Every row gives one point. Examples show where two turns around zero, p and q, send a point. Write where each new point lands after one turn and then the other. Backwards means that the second turn is done in reverse. Each puzzle has new turns, and all numbers are rounded.
(in the rows, 128 means zero)

Turn p:
[144 152] => [151 111]
[140  92] => [ 91 118]
[100 140] => [141 155]
Turn q:
[100  89] => [ 80 129]
[136 133] => [137 124]
[151 107] => [124  97]
[141 156] => [158 133]
[112 155] => [141 156]
Where do these land?
q, then p: [162 114] => [ 92 122]
q, then p: [ 87 132] => [165 146]
p, then q backwards: [135 138] => [140 132]

Turn p:
[126  78 147] => [155 157 164]
[126 174 138] => [129 107  86]
[110  98 109] => [112 157 149]
[139 148 110] => [109 107 121]
[139 142 136] => [135 112 120]
Turn q:
[110  80 138] => [ 79 136 113]
[147 163 138] => [164 108 128]
[155 162 121] => [172 124 128]
[104 111 138] => [ 98 122 134]
[107 140  96] => [132 149 162]
[145 112 137] => [124 128 103]
Where do these land?
p, then q: [130  93 106] => [122  88 134]
q, then p: [124 124 127] => [128 132 123]
p, then q: [125  98 156] => [159 109 109]
p, then q: [147 132 144] => [126 136 104]
q, then p backwards: [ 98 140  93] => [128  82 118]
p, then q: [144 180 141] => [111 180 116]

Turn p:
[129 133  98 114 129 116] => [159 125 118 128 115 133]
[150  97 119 124 136 168] => [113 156 142 103 107 158]
[115 164 152 173 149 100] => [111 117  87 133 171  92]
[139 110 101 114  86 149] => [140 111 161 104  92 142]
[ 91 132 143 146 142 106] => [119 134 111 150 137  87]
[154  98 117 104 104 120] => [157 133 168 115 123 143]
[118 163 164 121 150 136] => [ 99 119 107 163 150 139]
Turn q:
[138 123 128 148 161 150] => [154 120 101 121 140 107]
[126 109 143 143 142 104] => [103 114 109 127 148 124]
[112 107 121 122 135 146] => [138 134 103 141 120 141]
[183 159 133 143  59 143] => [155  92 199  88 119 150]
[112 120 138  78 140 148] => [139 139 125 183 115 129]
[122 131 138 127 139 142] => [136 123 119 137 120 116]
[117 117 106 144  67 120] => [113 129 142  95 106 181]
[111 146 136 144 156 118] => [113 133 112 121 124  93]
[131 141 108 103 152  82] => [101 169 142 138 159 112]
Where do these land?
p, then q backwards: [114 126  97 129 114 134] => [114 143 135 142 120 153]
q, then p: [184 140 140 154 130 118] => [138 177 142 155 152 142]
q, then p: [146 129 181 147 102 107] => [117 170 165 147 116 100]
p, then q: [ 84 109 139 107 121 174] => [ 99 105 130 103  76 146]
p, then q: [130 152 127 146 145 114] => [134 157 116 123 147 128]
p, then q: [164 148 120  95 120 113] => [173 105 116 135 148 127]
p, then q: [ 83 114 119 111 136 151] => [109 119 145  92  99 146]
p, then q: [121 106 101 136 156 113] => [131 147 168 113 135 119]

Turn p:
[151 101 111 131  93 160 111  96 170] => [130 135  63 162 133 150 153 122 142]
[106  82 113 175  85 152  81 137 137] => [121 167  65 108 127  99 165 150 164]
[107 127 165 165 164 117 156 109 123] => [119 139 130 110 143 129  69 159 105]
[157 140 136 112 155 121 118 135 120] => [137 114 145 147 108 113 111 108 119]
[154 154 113 104 111 114 147 137  94] => [143 131 177 136 126 145 136  99 147]
[136 119 117  84 139 132 138 128 113] => [148 106 145 130  99 150 138 122 122]
[122 136 119 144 118 117 162 185 126] => [ 77 130 161 101 126 129 131 121 152]
[133 124  88 125 128 125 114  96 154] => [139 109 109 167 141 133 147 150 141]
[109 150 142 128 136 154 119 130 121] => [141 114 120 101 144 115 120 114 119]
[104 147 175 112 151  90 133 127 122] => [128 134 164 117 135 115 110 135  69]
Turn q:
[171 120  80 131 143 148 125  89 139] => [127  89  84 123 119 100 108  89 112]
[127 152 163 111 173 151 158 138 120] => [ 91 109 132 114 118 168 150 155  99]
[ 95 115 106  84 105  68 107 163 149] => [162 148 142 209 131 141 126 135 164]
[138 147 103 157 131 118 163 142  88] => [146  89 129 102 146 115 170 138 142]
[122 143 136 173 103 107 138  87 113] => [157 147 133  80 136 128 148  92 140]
[120 102 123 127 116 110 116 121 110] => [125 143 138 142 133 107 138 110 145]
[135 134 141 126 152 106 114 150 138] => [127 144 104 144 122 139 142 153 128]
[143 142 134 116 123 166 120 129 118] => [115 119 134 120 145 121 112 136  93]
[118 104 180 129  89 140 131 127 152] => [128 171 171 114  96 127 103 134 120]
[111 121 114 127 146 166 108 134 153] => [100 119 113 131 133 135  83 137 137]
Where do these land?
p, then q: [115 109 126 148 109 148  97 143 129] => [160 100 125 153 123 145 131 119 136]
q, then p: [171 130 142 146 150  96 145 137 141] => [114 136 154 132 128 162 152 113 166]
p, then q: [106 148 144 130 122 159 131 118 118] => [107 112 111 153 128 126 133 112 106]
p, then q: [156 119 156 104 173  67 129 112 162] => [126 169 147  84 174  92 157 147 157]
q, then p: [153  93  81 133 127 139 112 126 109] => [119 143 143 161 125 116 136 183 123]
p, then q: [ 88 175 155 116 112 120 131 147 100] => [ 95 136 135 148 118 155 171 115  87]
p, then q: [155 104 121  96 130 148 134 141 152] => [134 116 157 107 128 106 103 102 146]
p, then q: [112  97  91 146  94 145 141 131 135] => [136  87 134 136 111 153  92 149 137]
p, then q: [129 146  94 132 140 134 107 124 148] => [126 127 112 129  96 117 135 129 161]
q, then p: [106 105  94 140  97 156 129 136 109] => [115 135 118 152 111 104 125 150  80]
q, then p backwards: [ 83 157 172 135 147 127 149 129  98] => [ 94 126 114 114  83 114 179 141 127]
q, then p: [163 152 162 111 134  97 130  92 134] => [166 136 149 121 146 164 114 107 165]

Turn p:
[132 151  85 113 102 122 154 148 155 140 122] => [111 135 127  85 144 149 102 154 147 155 129]
[102 158 102 159 121 136  95 102 104 153 122] => [148 128 171 138 165 107 153 141 115 161 115]
[144 131 133  92 137 169 138 104 123 142 130] => [148 127 146 118  92 158 152 146 128 120 145]
[114  98 100 132 119 103 127 161 111 154 107] => [115 110 150 117 158 122 107  93 166 134 130]
[103 157 168 126 137 143 154  90 141 135 121] => [117 146 136 110 113 109 161 152  87 109 153]
[145 135 164 126 131  92 111 143 152 110 130] => [114 148 103 159 128 118  92 135 119 103 132]
[172 165 142 126 104 154 144 134 124  87 112] => [136 105 108 126  86 135  95 160  92 154 133]
[143 140 108 126 139  98 159 141 136 150 138] => [120 136 135  92 137 130 104 140 144 108 103]
[120  84 109 162 141 151  93 152 126 106 110] => [103 100 123 171 126 129 145  90 149 160 109]
[114  90 136 149 122  90 132  87 153 103 123] => [122 159  92 132 121  71 143 112 150 128 133]
[129 101 152 123 144 114  96  91 137 129 166] => [156 159 109 164 130 119 158 125 142  94 126]
[ 95 120 127  94 163 163 137 150 105  97 101] => [108 127 147 122  97 166 140  73  99 143 141]
[151 134 138 136 104 129 123 162  98 157 183] => [165  84 116 130 168 152 113 143 128  96 115]
Turn q:
[133 142 140 106 138 141 145 135  58 178 156] => [130 160  85  90 165 144 115 179 157 120 122]
[106 121 137 116 132  64 125 144 149 120 115] => [128 116 115 156  91 114 173 115 157 122 123]
[ 85 147 141 162 143 144 106 115 157 114 142] => [103 107 127 157 140 131 132 117  86 135  84]
[118 118 148 108  65 146 117  88 153 153 119] => [106 144 137 113 159  57 130 101 114 116 140]
[136 133  87 189 145 156 150 155 143 119 121] => [154 110 171 141 109 163 106 156  86 109 118]
[148 152 103 110 128 141 143 130 144 109 111] => [142 135 161 137 143 152 133 111 130 124 154]
[125  94 146 102  95 135 126 156 104 135 152] => [157 147  92 130 132  89 102 137 146 136 135]
[136 130 106 101 132 129 146  69  99 118 109] => [116 118 116  80 148 151 139 100 127 115 169]
[131 143 154 161 128 132 143 142 113 126 130] => [112 130 122 146 124 135 121 168 113 131 134]
[151 125 110 155 138 105 132 151 121 118 160] => [158 131 129 125  96 147 137 156 117 154 121]
[146  91 141 106 153 145 116 142 160 129 142] => [131 158 133 133 103 127  93  95 143 142 106]
[123 140 123 118 140  99  86 108 136 117  80] => [ 99  82 149 127 127 127 154 101 161 135 130]
Where do these land?
q, then p backwards: [150  96 153 123 117 133 172 113 129 135 121] => [124 130 161  94 129 102 148 117 150 114 108]
q, then p: [176  89 146 168  92  93 145 105 177 134 129] => [176 123 109  99 180 103  91 133 100 110 174]
q, then p: [142 157 124 127 157 128 102 109 136 163 148] => [ 96 136 164 114 110 140 131 129 110 121 162]
p, then q: [133 152  87 152 151 117 109  72 116 141 153] => [ 95 146 163 150 113 147 142 158 166 111 165]
q, then p: [113 144 122  80 113 133 118 157  99 102 102] => [108 143 105 144 116 130 153 146 159 111  79]
p, then q: [127 108 149 111 121 123 126 170 104 109  97] => [119 110 109  93 133 102 121 110 101 153 107]
p, then q: [108 141 175 117 124 137 137 131 125  94 116] => [152 113  91  99 148 129 135 149 112 143 133]
p, then q backwards: [130 130 146 146 112 129 162 142 147 139  84] => [142 112 156 154 112 126 115 102 109 135  92]
q, then p: [169 165  96 154 128 114 152 123 175 150 176] => [138  86 154  97 106 133  97 153  69 102 156]
q, then p: [106 124 117 122 158 128 141 150 121 112 113] => [122 111 108 144 110 127 147 135 139 157 119]
q, then p: [104 125 130 115 142 116  96 129 106 129 155] => [108 136 156 114 116 129 127 130 167 143 125]
q, then p: [144  94 138 146 111 160 122 149 115 109 113] => [149 126 122 177 161 128 119 125 146 122 124]
q, then p: [ 93 153  99 138 133 128 106 103 108 163 172] => [109 130 173 102  79 146 105  95 138 130 131]
p, then q: [ 96 115 111  93 134 152 103 139 132 113 113] => [106 153 125 109 159 129 120 136  91 114 109]
